Each row is a point. Each copy is the shape, with its points in the same order, turned, moved and blurred by noise. Is it also mirrored, or only turned?

Shape, 8 rows:
[[-10 -17  60]
 [ 17  65 -84]
 [  0  69  -1]
 [ 72  33 -30]
 [ 34  -4  60]
 [  7 -14  28]
 [ -5 -12   6]
 [ 44 -29 -66]]
Copy 1, 8 rows:
[[-48  -1  39]
 [ 90  30 -46]
 [ 26  58   0]
 [ 82  -2  17]
 [ -8  -2  70]
 [-14 -16  21]
 [ -1 -16   3]
 [ 60 -64 -26]]
Copy 1 is: only turned
Copy 2, 8 rows:
[[ -4 -69  52]
 [-11  95 -21]
 [ 10  45  50]
 [ 53  35 -18]
 [ 33 -40  41]
 [  6 -43  30]
 [-10 -32  19]
 [  4   8 -68]]
Copy 2 is: only turned

Shape, 9 rows:
[[ 42  13   9   9]
 [ -5  19  -7  11]
 [  7   9 -27  13]
 [ 13   9  95 -57]
 [-10 -36  13  16]
 [  2   7 -12 -14]
 [-10   9   7  19]
 [  6  21 -24  11]
 [-15   7  35  -5]]
Copy 1, 9 rows:
[[ 43 -11  11  11]
 [ 17  25 -12   5]
 [ 33  18 -28  -1]
 [-41 -49  69   5]
 [ 18  14   9 -51]
 [  9   0 -22  -3]
 [ 14  28   4  -7]
 [ 30  19 -26  10]
 [-12  11  24  -9]]
Copy 1 is: mirrored
Copy 2 (9 x 4):
[[  1  16 -21  38]
 [  6 -18   3   9]
 [ -3 -14 -16  -3]
 [  5  57  80  73]
 [-47 -20  18  26]
 [ -5   4   9  -3]
 [ -3 -26  11  23]
 [  9 -14 -15  -1]
 [ -3  -7  41  34]]
Copy 2 is: mirrored

Shape, 10 rows:
[[ 43  47   4  -1   3 -65]
 [-23  16  53  -8  18  21]
 [ 51  44  -4  14   5  45]
 [-48 -20  56   3 -12 -55]
 [  1  47 -27  -7 -47 -45]
 [-25  32 -37  30  24   0]
 [-28 -22  -8  45 -26 -48]
 [ 50 -27 -13   2  -7  21]
 [-13 -35 -44   0 -33   9]
 [-39   9 -17  30  28 -36]]
Copy 1, 10 rows:
[[ 65  25 -62  25 -11 -14]
 [-14  44  19  -5  12  21]
 [  0   0 -57 -58  15   4]
 [ 18  41  46  57 -11 -28]
 [ 17   8 -57  23 -62 -38]
 [-39   1 -57  26  16 -20]
 [  0  -4   4  50  -4 -73]
 [ 22 -47 -14 -31   8  -9]
 [-25 -59  -6  10 -26 -34]
 [-18   7 -27  61  21 -28]]
Copy 1 is: mirrored
Copy 2 (10 x 6):
[[ 34  18 -49 -33  11 -55]
 [-13  15  49  10  55 -36]
 [ 66  23  17 -27  31  27]
 [-41  -8  13  25  -1 -95]
 [  9  26 -24 -18 -46 -22]
 [ 18  38 -20  50  14   7]
 [ 13 -20 -10  59 -37 -48]
 [ 44 -45   5 -14   9  18]
 [ -1 -32   0  34 -29  26]
 [ -1  19 -34  54  11 -26]]
Copy 2 is: only turned
Copy 3:
[[-10  46 -49 -56  -1   9]
 [ -8  38  54   9  11  18]
 [ 60  25 -11 -10  49  30]
 [-70  20  21   8 -45   3]
 [ 19  23 -46 -23 -34 -36]
 [ -5  29 -24  24  47 -36]
 [-47 -11 -41  30 -20  -8]
 [ 18 -38  -9 -21  33  27]
 [  4 -52 -11  13   7 -32]
 [-47  27 -21  19  25 -33]]
Copy 3 is: mirrored

Shape, 13 rows:
[[ -4 -22   4  12  36  -1  37  -8]
 [ 65  -5  37   8 -85  42 -47 -11]
 [ 59   7  27  36 -55  28 -15  30]
 [ 30  -6  17  32   9 -17   7 -26]
 [-13   8 -13 -53  26 -19  38  22]
 [-13   4 -19  -7   2 -44  14 -23]
 [-26 -24  21 -36  33  15 -15   4]
 [-11   7 -15 -19  51  12  -3   6]
 [ -4  18 -57 -36   9  11   7 -11]
 [-11 -60  -6  37  18   9  25 -13]
 [-27 -27  21   6  10  12  54 -14]
 [-62 -16   0   9  18 -16  16  33]
 [ 76 -34  14  -3 -61   5 -31  26]]
Copy 1, 13 rows:
[[-12 -31  38  38  18   4  12  -3]
 [ 77  52   2 -55 -48   3  57  35]
 [ 48  33  23 -28 -20 -31  55  50]
 [ 37  -7  29  13  19 -14  12 -11]
 [-59 -37 -10  15  -1 -12  -8  10]
 [-15   5  -1  29  -3 -19 -18 -32]
 [-13 -29  10  12  -3  42 -24  34]
 [-41  -5  17  10  28  19 -10  15]
 [-36   8 -31   3  25  19  20  -5]
 [ 22 -13  37  71  17  13  31   7]
 [-19 -32  48  42 -18   5  24 -12]
 [-42 -10  22  66 -15  -7 -17  30]
 [ 76   9 -29 -25 -18 -25  55  48]]
Copy 1 is: only turned
Copy 2 (13 x 8):
[[  5  16 -24  31  28  32   9 -32]
 [ 10  24  95   7 -70  -2 -13  29]
 [ -8   1  67  28 -48 -15  29  22]
 [ 20  23  21  59  10   3   0 -26]
 [ 36 -14 -54 -13  33  19  14  10]
 [ 27   8 -31  18  28 -18 -30 -12]
 [  5  -1   3   1  48  59 -17  18]
 [ 14   5 -36  31  39  44  -3  35]
 [ 30  14 -58  15  -3  14 -25  38]
 [-30  11  -9  42   5  37 -15 -48]
 [ -9  30 -20  -3  20  34   7 -41]
 [-40 -13 -32   5  62   5   3  -5]
 [ 20 -44  72  17 -57  -5 -11  12]]
Copy 2 is: only turned
Copy 3:
[[  7 -11 -24   6  45 -18  27 -34]
 [ 35  49  56  27 -29  64 -16  38]
 [  9  40  51  43 -26  10   2  28]
 [ -2  -3   3  24   8  14   5 -51]
 [ 30   2 -42 -22  34 -61  -9  -8]
 [  0  -8 -26 -29  16 -12 -21 -36]
 [ 28 -25  -8  -1  74 -17 -23  -2]
 [ -2  12 -45   5  67 -21 -14  -7]
 [  7  25 -67 -25  33 -10 -22   5]
 [ -2 -45 -15   6  33  16  45 -17]
 [ 16 -19   5 -22  31 -19  49 -21]
 [-26 -43  -6 -23  39 -49   6  -4]
 [ 42   4  28  57 -37  29 -27  32]]
Copy 3 is: only turned
Copy 4:
[[-25  39  18   4  11  -9   8 -10]
 [ 51 -58  14 -12  16  63 -81  19]
 [ 61 -25  20 -12  32  12 -55  32]
 [ -1  10  23 -11  38  -5 -22 -29]
 [ -8  20 -25  -8 -38 -41  27 -10]
 [-18 -11 -21  11   9 -28  10 -41]
 [-54  24 -15   0 -32  -1 -24  13]
 [-34  44 -37 -11   1  -5  -1   7]
 [  3  16 -61   1  -6   9  26 -19]
 [-29  39  35  43  23  15  -4  -6]
 [-32  11  43   6  -7  -3  25   1]
 [-49  13  -5  46  -2 -44  12  21]
 [ 69 -14   8  21  -4  20 -80   2]]
Copy 4 is: mirrored

Shape:
[[-13  29  39 -12 -35  78 -13   3 -42]
 [-47  29  10  -6   1 -10  -3  28   0]
 [ 34 -30 -89  56 -11  70 -54  11 -16]
 [-25 -43   8 -18 -22  -6  21  18  53]
 [-41 -62  -9 -45  27 -28  70  29   7]
 [-17  35  -4 -26  34 -25   9  29  64]
 [ 12 -22 -29 -26 -27  49 -40 -35 -37]
 [  5  31  -3   2  52 -25  -1   6  39]
 [-15 -21  24 -52  28  20  49  45  39]
 [ 51  -9 -46  46 -11  -5   9 -11  -6]
 [ 66 -17 -54  17 -27   4 -51  30 -33]
 [ 14  75 -59  -4  -7  -4   4  16  30]]
Copy 1 (12 x 9):
[[ 19  17  36 -21 -66  23  68 -28   4]
 [ -3  17  27 -11  15 -35  29  12  28]
 [ -8 -42 -32  28   0  92  53  45 -74]
 [ 11 -48  -2   0  51 -13  35 -25  52]
 [ -8 -45  38 -27  94 -45  28 -49  13]
 [ -6  40 -17 -19  72 -20  13  12  46]
 [-10 -31 -35 -21 -43  24  44 -26 -42]
 [ -8  38  -7 -29  56   9 -18  20  22]
 [ 22   2  30 -49  79  -5  52 -38  43]
 [  8 -14  -6  39  22  51 -21 -11 -36]
 [ 52 -14 -46  29  -4  28  14  12 -77]
 [-21  75 -37  31  30  10  23   0   1]]
Copy 1 is: only turned
Copy 2 (12 x 9):
[[ 15  10  31 -39 -44  58  79 -14  18]
 [-22  36  21 -12  -4   4  40  40  -1]
 [-10 -10 -58  49 -95  93  -1  31  18]
 [  7  17 -29 -53 -28 -28  -1  39  20]
 [ 48 -25 -11 -22 -19 -80  10  66 -24]
 [ 20  55   9   1  20 -11  -7  69  35]
 [ 45  19 -47   8 -54  62  43 -22 -17]
 [ 12  38   9  17  47  22 -13  40  17]
 [ 67  11  10 -45 -19 -20  14  72  32]
 [  2 -24 -38  50 -24  21 -18 -11  34]
 [  5  10 -15  48 -78  51 -40 -13   3]
 [-12  67   8  60  -3  15  27  21  66]]
Copy 2 is: only turned
Copy 3:
[[ -9   0  48  48 -19  -8  53  39  31]
 [-11  14  22 -39  38 -28  16  19  11]
 [-25 -41 -70  32 -50  49 -25 -12   7]
 [ 63  -6  23 -23  28 -26  14 -48   3]
 [ 32 -32  42   2  92 -50 -30 -53 -14]
 [ 22  -1  42 -76  42  15   3   2 -20]
 [-11   2   4  50 -54 -14  -4  -1 -30]
 [ 11  28  29 -64  38  33 -30   5 -10]
 [ 40 -33  77 -18  60  -3   9 -39  -6]
 [ 35   1 -36  20   2  34 -57  17  -1]
 [ 11 -43 -25   6 -59   2 -65  33   3]
 [ 17 -11 -11 -43  14  37   5  58 -43]]
Copy 3 is: only turned

Shape:
[[ -8   5  22 -25 -38 -44 -19 -35 -22  49 -32]
 [ 64  -3 -30  48  20 -36   7  43 -47  34  47]
 [ 60 -15  13 -30 -32 -29 -48 -33  40  -8 -13]
 [ 48 -11  -6  14 -36  61 -61 -12   1  12  36]
 [ 74   2  -3  12  26  34  37  19 -10 -47 -42]
 [  1  40 -15 -12  24   3 -51 -11   1 -24  10]
 [  7   3  53  44  59  12  39   5 -52  -5   7]
 [-42 -15 -18 -42 -39 -49  32  29 -25 -33  29]
 [-23  -9 -29 -46 -24   9  27  28  38  15  59]
 [-14 -63 -40  50  40  45 -61 -29 -54  24 -15]
 [-30   7 -16  -7 -32  -7  -9 -68  44 -42   1]
 [ 32 -28  50  43  16   3 -42  38  46  17  10]
 [ 57  12   1 -49 -38 -17   4   5 -42 -15  32]
 [ 68 -26  37 -20  59  40 -48   1  60 -39  50]]
Copy 1, 14 rows:
[[ -1 -62 -49  38  28  48 -21 -10  28  18 -15]
 [ 72  50  31 -22  23  25 -24 -40  31  46  14]
 [-51 -27 -40  -7 -15  33  34 -36   5  56 -11]
 [-51   0  40  -5  40  61  25 -47   2  37  51]
 [-30   7  49  -5 -34 -51 -35 -61  19  15   7]
 [-15  -4 -13  17 -34  35  17 -27  40  -3  64]
 [ 36   0   7  -9  17 -32 -71 -32 -11 -29  56]
 [ 26 -30  13   8 -12   4   2  88  43  24   7]
 [-13 -13  33 -58   2  49  20  53  54 -14   4]
 [ 14  -4  59  53 -14  95 -38 -51 -53  -8  42]
 [-71   8 -29  33 -23  32  16  36   6 -19   9]
 [ 17 -13   4 -43  22   9  48 -65 -36  -9  16]
 [-13 -20   3 -13   7   3 -19   9  58  81  31]
 [-46   0   2 -89 -44  16  34 -57 -28  18  71]]
Copy 1 is: only turned
Copy 2 (14 x 11):
[[ 22  15  35  56 -20 -48 -26 -45 -46  -9  10]
 [-84 -48  49  24  -3 -14 -49  46  -3  21  39]
 [ 24  40  39   1 -63 -14 -33 -38  33 -11  40]
 [ 36  -3   1   8 -32  35 -19  23  10  53  58]
 [-62   4 -51   1   3 -28   7  -4  57  -9  49]
 [ 31 -20  29   2  20   5   0   1  15 -40  43]
 [-63 -87 -32   4  14 -24  -4 -37 -24  -3  43]
 [ -5  -7   0   6  24 -18 -81  -6 -11 -38 -68]
 [ 29 -34  10  -7 -18 -17 -26  34  19   7 -70]
 [-18 -35  32  68  41  71  18 -44   3  56  40]
 [ 40  33  22 -47   8   5  10 -47  -6 -12 -17]
 [-28 -47   9  10 -91  38   3  -9   5 -14  37]
 [  7   3  -2   6   2 -51 -89  15  17   0  30]
 [ 21 -65   3 -40 -63  27 -13 -19  93  -7  60]]
Copy 2 is: only turned
